Each row of a before or after table is a point. One or more steps were done to the points. Then noise was added and the rows were shuffled. The steps act on how far a point lies along the listed directions, d1 being the first. Write out the steps. A step turns or swaps two directions, mirrors them in a line or flattens them onto one, adds a multiple of one to another, or multiplies one. Angles are multiples of 10 degrees, from the lower direction toward the higher: turns from -170 to 170, lines from 10 to 170 but not 90. Use the fewest steps. Two steps may share a direction if one is a turn and the other turns, adds or multiplies; they go together, in the order done. Otherwise the lowest direction goes first.
In the rows, zero is written as 128.

Directions:
(1): [ 78 158]
(2): [98 78]
Before:
[[149  96]
 [134 217]
 [132 128]
 [129 127]
 [169 150]
 [125 224]
 [ 70 174]
 [112 164]
 [180 119]]
After:
[[131 127]
 [173  75]
 [137  86]
 [101  38]
 [114 163]
 [113  35]
 [ 84 110]
 [121 127]
 [ 82 145]]
Steps: turn d1 and d2 by 170 degrees

Directions:
(1): [121 156 193]
(2): [192 159 122]
(3): [ 97 186  99]
Before:
[[148  68 155]
 [129 142 173]
 [122 130 116]
 [119 133 133]
 [148 148 126]
 [122 117 117]
 [129 106 128]
 [117 112 125]
 [114 120 135]
 [142 112 134]
 [104 138 144]
 [116 130 129]
 [145 102 138]
 [159 129 128]]
After, 14 rows:
[[130 117 154]
 [144 139 115]
 [141 110 249]
 [140 120 182]
 [127 146 182]
 [118 124 140]
 [124 124 103]
 [139 124 164]
 [124 118 119]
 [148 132 147]
 [111 133 127]
 [123 130 125]
 [121 119 134]
 [119 127 121]]
Steps: add -1.5 times d3 to d1; multiply d2 by 0.7

Directions:
(1): [119 194  81 116]
(2): [160 175 188 132]
(3): [ 60 141 150 168]
(4): [162 129 104 199]
Before:
[[ 70  75 109 157]
 [106 186 122  97]
 [249 112 145  89]
 [132 118 150  60]
 [110 153 170 182]
 [ 57 111 159 122]
 [ 75 156 136 106]
 [ 98 118 139 143]
 [112 102 168 154]]
After, 9 rows:
[[126 153  64 150]
 [ 80 176 124  73]
 [ 92 164 111 148]
 [118 160 112 121]
 [127 208 132 118]
 [199 138 125 121]
 [108  37 177 206]
 [169 173 128 115]
 [152 143 185 158]]
Steps: turn d1 and d3 by -100 degrees; turn d2 and d4 by 100 degrees

Directions:
(1): [124  92 130 113 115 171 116 227]
(2): [133  98 154  34  96 150 140  90]
(3): [114 198  88 113 136 208 124 118]
(4): [168 141 144  92 200 115  59 135]
(5): [ 20 128 152 116 150 115 102 127]
(6): [120 142  75  80 166  82 190 158]
Before (9 x 8):
[[162 127 118  55 156  42 148 110]
 [188  92 121 157  73 136 142 180]
 [167 131 122  92 192 160  73 178]
 [118 154 114  95 136 109 170  83]
 [118 151  96 101 171 147 131 192]
 [ 66 121 155 106 102 115 125  62]
 [128 161 186  24 130 209  62 139]
 [136 166 150 124 174 100  79  99]
 [ 83 141 119 127 157  56 177 145]]
After:
[[137 182 121 106 181 138 100 105]
 [115 176 195  42  82 224  85  53]
 [109 121 150  74 182  71 136 159]
 [131 114 180 131 121 149  69 159]
 [161 165 144 151 165 167  60  78]
 [ 66  70 160  37  82 144 141 130]
 [131 109 130  66 144 132 133 179]
 [186 169  78 214 117  81 168 103]
 [183 103 149  74 159  79  79 157]]
Steps: mirror d1 and d3 in the line at 80 degrees; add 1 times d5 to d2; turn d4 and d6 by -50 degrees

Directions:
(1): [106 122 126 153 133 212  78  69 161]
(2): [157 186  51 170 102 150 152 118  87]
(3): [ 96 140 165 150 177 105 141  66  55]
(4): [177  83  82  65 138 112 133  61 127]
(5): [ 54 136 115  57  86 162 151 132  95]
(6): [ 81 121  68 134 143  78  48 142 117]
Before (10 x 9):
[[160 109 105 139 127 112  90 113 151]
 [162  76  79  94 155  87  84 104 164]
 [133 142 115 146 123  51 125 197 133]
 [193 107  60  99 134 106 145 101 149]
 [158 143 126 154 153  44 165 140  88]
 [197 131 125  90 149 165 191  36 133]
 [110 108  74 111 114  87  81 145 126]
 [169 150 140 153 164  85 160 108  81]
 [188  53 124  69 133 116 145  79 159]
 [131 133 111 121 130  44 124 160  93]]
After (10 x 9):
[[119 123 153 158 146  88 100 131 121]
 [ 91 127 222 194 133 153 125 157 161]
 [107 100 197 140 173  88 119 153 159]
 [165 142  95 129 147   7 153 158  90]
 [103 126 144  89 143  50 173 133  74]
 [126 129 117  94 123  17 147 189  83]
 [101 126 166  82 153 111 156 107  83]
 [ 81 121 240 117 148 236 132  75 196]
 [128 117 104 132 126  21 102 191 114]
 [ 89 133 170 174 168  55 108 190 129]]
Steps: add -1 times d6 to d1; turn d2 and d4 by 130 degrees; turn d3 and d5 by 70 degrees

Directions:
(1): [ 89 121 201  74 165 159 128 174 151  73  97]
(2): [ 62  80  70 139 148 137 151 110  81  62 152]
(3): [138  88 115 167 123 190  53 143  97 140  62]
(4): [155 123 157 149 165  37  67 138  89  88 137]
(5): [ 95 125 134 184 118 104 172 229 106 163 124]
(6): [110 188 150 196  65 137 124 111 148  60 116]
Before, 14 rows:
[[ 83 104 139 154 128 178 139 106 133  54  95]
 [126 137 165 144 108 169  78 123 149  94  81]
 [153 103 126 107 156 124 145 175 120 205 130]
 [117  94 158 135 165 129 107 185 108 111  93]
 [121 143  87 166  94  56 180 157 116 136 157]
 [ 88 124 132 108 157 151 126 132  93  68 106]
 [161 109 122 104 137 130  93 105 112 176 126]
 [ 76 141 128 128 149 159 201 171 125 144 135]
 [101 119  90 136 120 151 179 160 119 125 152]
 [ 86 112 140 108 178 135 107 135 119  84 128]
 [119 174 164 184 101  74 159 179 142 143 136]
 [134  71 125 164 183 102  73 179  71 132 121]
 [111  73 110 139 169  85  96 100  75  70 140]
 [ 63 123 144 150 154 118 162 207  97 106 112]]
After:
[[ 84  98 133 134 140 188 146 166 128 101  85]
 [157 135 191  39 168 125 127 119 177 150 127]
 [ 68 115 157  81 173 164 143 156 128  72 101]
 [114 167 183 122 171 107 127 142 123  66 124]
 [ 82 112 100 136 150 139 154 171  73 107 120]
 [150 139 133  34 133 119 133  80 171 103 132]
 [ 92  51 109 158 182 109 142 161  75 109 119]
 [135 177 174 143  96 164 116 112 166  86 105]
 [110  70 115 147 153 126 105 177  89 161 104]
 [ 68  91  96 133 128 250 141 113 134  88 104]
 [ 68  82  58 144 113 185 175 104 111 129 134]
 [130 128 134 117 144 120 110 129 124  57 145]
 [ 67 122 110 152 143 151 162 169 119 127 130]
 [130 145 113 170  80 155 116 101 121 138 119]]
Steps: mirror d1 and d5 in the line at 30 degrees; add 0.7 times d3 to d2; turn d4 and d6 by -160 degrees

Directions:
(1): [137 166 150  85 160  66  87 213 148  91 152 147]
(2): [113 134 147 163 197  96 150  96 214 169 164  96]
(3): [ 89  86 110 142 167 101 156 180  47 162 153  77]
Before:
[[113 131 150 134 207  68 115 190 178 135 196 101]
 [122 147 119 134 138 148 132 103 171 147 111 127]
 [109  99 139 157 134 153 158 117  91 150 129 113]
 [122 152 144 154 138 137 154  58 223 183 141 134]
 [122 119 154 124 120 125 122 145  62 112 121 127]
 [ 87 118 130 155 141 139 154 121 100 177 120 105]
 [ 64 102 122 186 249  70 166 108 157 200 172  47]
 [156 139 158 127  89 133 126 125 203 105 101 154]]
After, 8 rows:
[[112  88 131 134 112 112 151 196  80 132 117 104]
 [132 127 155 154 116 166 144  82 150 135 115 141]
 [171 170 119  87  38 187  68  70 141  55  51 208]
 [123 116 104 104  51 169 136 139  36 138  99 152]
 [121 152 143 140 101 166 127  87 150 145  95 149]
 [124 141 174 146 161 109 127 100 160 130 140 122]
 [118 127 103 117 113 154 131 139  93 136 102 127]
 [167 163 143  79  90 132  65 181 149  55 133 186]]
Steps: turn d2 and d3 by -160 degrees

Directions:
(1): [ 56 164 112 143  99 186 201 140 127 133 144  76 116 191]
(2): [ 52  82 126  80 177 127 109  55 139  91 126  82 169 110]
Before (9 x 14):
[[168 131 130 135 132 106 111 149 129 139 118 147 120 106]
 [117 133 126 139 130 121 125 119 125 114 125 133 125 130]
 [188 107 142 127 147  90  74 120 122 130 123 165 132  89]
 [103 146 120 142 113 149 156 132 127 125 139 116 125 159]
 [116 137 126 141 128 138 140 134 131 119 137 121 120 144]
 [132 110 133 106 149 113 111 117 133 118 131 130 146 105]
 [108 129 127 116 134 138 126 116 126 111 133 114 138 127]
 [113 106 135 103 144 120 129 112 129 125 126 108 143 133]
 [151 144 118 154 110 126 135 164 117 139 117 143 102 136]]
After (9 x 14):
[[111 131 125 136 134 121 125 114 126 112 124 130 127 129]
 [ 80 164 114 151  97 172 186 142 126 129 145  99 118 184]
 [248  87 153 123 161  50  25 120 122 132 112 208 136  48]
 [ 78 118 125 102 147 143 126  94 130 100 134  96 149 126]
 [ 81  86 134  82 166 119 120  81 133 109 125  88 161 125]
 [125  86 136  86 172  99  86  90 136 105 126 128 163  83]
 [196 172 118 184  80 128 149 210 111 162 118 171  75 149]
 [218 136 135 148 124  88  94 171 125 151 114 180 109  93]
 [106 146 124 146 120 149 154 140 131 122 139 113 115 156]]
Steps: multiply d1 by 2; multiply d2 by 2.5

Directions:
(1): [181 106 117 127 128 141  93 102  75 176 106  81  82  61 211 155 163  85]
(2): [137  96 119 152 169 199 140 133 152 120 133  82 219 122 146 179 182 199]
(3): [155 147 159 166 142 146  77  13 156 181 139 175 114 181 126 110 151 160]
(4): [119 144 137  87 131  88 178  83 203 108 129 136 139  92 113 140 229  62]
Before, 9 rows:
[[124 148 158 143 107 109  75  80  92 175 126 185  88 162 123 109  93 130]
 [123 154 147 143 140 125 105 113 112 137 153 162 114 181 103 102  72 144]
 [112 153 130 140 116  93 106 105 129 137 130 185 110 180  86 103  83 144]
 [100 147 140 105 113 101 141 100 144 127 145 197 108 177  92  88 105 110]
 [122 125 133  80 128  94 166 143 154  98 129 113 114  85 132 151 186  79]
 [108 159 136  91 108  88 150 136 179 103 130 153 134 111 100 114 177  94]
 [132 127 136 137 139 142 110 120 122 131 130 157 138 167 118 110 106 158]
 [102 135 124 125 152 143 176 142 186  61 147 127 206 132  91 153 175 155]
 [123 133  88 118 113  89 129 168  98 127  95 129 108  99 122 134  91 103]]
After:
[[ 47 151 142  92 119  98 200 150 197  67 158 213 180 207  27  83 100 144]
 [138 102 115 103 123 124 133 206  68 114 123  76  98  86 165 155 106 112]
 [119 142 157 115 122  96 121  66 147 152 118 170 124 125 120 137 178  94]
 [150 127  97 148 127 123  83 128  83 165  97 125 106 114 146 140  91 140]
 [ 70 173 138 122 129  83 161 113 208  81 141 212 175 210  19 100 116 160]
 [ 77 148 117 101 106 104 163 225 154  69 135 143 163 141  75 105  99 138]
 [ 90 172 155 124 147 108 150  93 194 100 167 191 163 203  49  98 122 146]
 [108 139 144 126 139 122 139 105 176 104 138 182 158 183  77 106 136 144]
 [ 44 153 128 131 134 122 198 215 190  11 163 176 218 206  12 106  67 199]]
Steps: multiply d1 by 3; multiply d2 by 0.4; turn d3 and d4 by 80 degrees

Directions:
(1): [127  41 143 197 184 120 125 139  85  70  96 167 188  80 163 102 122 145
 109  84]
(2): [ 54  91 215 135  80 120  71 139  95 175 172 133 150  91  77 120 166 102
 102 163]
(3): [148 145 115  73 139  98 157  62  53 152 135  88 218 120 133 183 117  75
  92 102]
Before, 8 rows:
[[ 58  65 199 132  95 113  92 143  87 167 138 137 177  87  82 146 165  87
  111 155]
 [ 61 143 210  87  20 100  56 110  57 221 223  95 139 100   7 156 174  44
   94 195]
 [ 77 163 189  84  83  98  93  85  28 197 178  96 209  95  74 173 126  36
   71 134]
 [153 186  96  91 141  95 184 106 167 134 107 101  99 167 133 157 134 152
  146 110]
 [125 114 160  99 105 116 123  96  68 201 170 103 181 107  62 148 148  82
   85 139]
 [149 146 111 149 167 154 162 151 140 101 101 138 114 146 122 123  97 162
  127 135]
 [149 124 117 175 120 134 137 189 194  99 120 159  41 155 147 100 137 146
  135 120]
 [165 135  38 143 159 150 161 130 184  83  97 125 100 127 150 102  88 180
  154 108]]
After:
[[117 122 157 132  81 152 106 161 164 185 166 135  71 138  54  99 154 137
  131 169]
 [ 73  99 177 109  85 124  99 143 121 177 138 128 147 116  85 150 157  92
  131 163]
 [153 144 121 134 167 151 163 128 106 107 107 128 150 134 122 141  91 136
  108 125]
 [131 127 118 153 164 104 161 145 177  95 100 137  95 140 145 115 151 181
  148 106]
 [156 118  49 128 164 127 165  98 132  98 107 109 166 107 149 125  91 148
  131  93]
 [ 69  80 197 188  64 132  37 190 134 135 175 165  60  99  42  82 163 120
  138 180]
 [ 70 185 180 139  54 156  59 178 169 179 165 144  35 136  66 100 138 116
  143 191]
 [160  86 121 169 167  94 163 123  90  90 109 143 174 109 165 138 122 103
   80  72]]
Steps: turn d1 and d3 by 120 degrees; multiply d2 by 0.7

Directions:
(1): [199  97 112 165  68 137 123 197 129  90 123 127 125 162 109  77 105 109
 108 157 138 144  18 193]
(2): [118 153 127  67 126 114 201 190 171 139  62 153 118 124 121 100  96 125
  98 121  75 233 129  71]
(3): [113  68 145 113 182  52 110 142 134 150 118 109 136 155  56  86 136 199
  72 143  56  59 118 127]
(4): [121  91 102 180  61 102 113 133  89 173  99 151  65 121 150  71 195 112
 181  90  54 145 180 153]
Before, 9 rows:
[[129 153 118 123 104 150 142 111 144 121 143 144 133 112 153 165 118 115
  137 130 161 138 139 117]
 [153 132 117 173  95 171  87 115 113  99 163 121 132 124 146 149 114 105
  157 133 175 101 112 176]
 [148  83 124 180 102 132  78 118 103 114 143 122 114 147 122  93 163 131
  137 141 116  63 105 187]
 [127 130 126 140 141 137 117 116 130 131 134 125 144 128 117 119 123 122
  139 126 132 116 143 124]
 [135 118 125 131 119 114 135 141 130 122 136 134 112 124 123 115 131 132
  127 127 112 123 136 121]
 [133 102 121 181 118 115  69  83  91 134 174 119 130 141 116 119 163 138
  152 127 145  52 123 171]
 [177 111 115 140  70 136 157 185 138 108 102 137 112 165 117  91 105 104
  120 137 115 178  41 165]
 [161 102 104 174  74 149 108 135  98 113 140 143 108 124 148 108 128 115
  142 136 145 124  97 185]
 [119 109 141 146 113 114 119 119 105 148 125 128 118 125 133 114 146 141
  148 113  99 134 145 128]]
After, 9 rows:
[[163 149  89 155  24 148 163 179 123 129  89 170  89 129 162  73 132  66
  169 107 113 240 102 140]
 [128 109 121 140 114 103 128 133 120 135 133 134 101 123 123 107 150 139
  136 118  92 112 156 123]
 [ 57  90 151  73 203  35 149 107 139 195  89 125 114 143  72 107 155 205
   94 105  10  95 200  70]
 [127 112 106 140  55 122 155 175 128 149  57 168  66 126 149  51 167 102
  150 103  36 204 156 128]
 [114 111  99 129  77 114 158 153 115 164  76 175  71 103 154  82 148 121
  148  99  57 200 179 119]
 [127  90 123 182  57 107 114 131  81 167 109 145  80 124 152  77 182 120
  184  93  64 155 160 152]
 [141 140 122 142 123 153 128 132 137 121 128 129 142 129 125 116 112 107
  140 130 143 143 122 130]
 [146 182 113 114  82 185 164 170 156  99 103 148 125 112 163 143  76  82
  142 124 152 226 115 117]
 [147 162 119 122 105 165 143 117 150 100 155 139 147 117 153 177  97 109
  129 144 191 138 107 126]]
Steps: turn d1 and d2 by 130 degrees; add -1.5 times d1 to d3; multiply d4 by 3
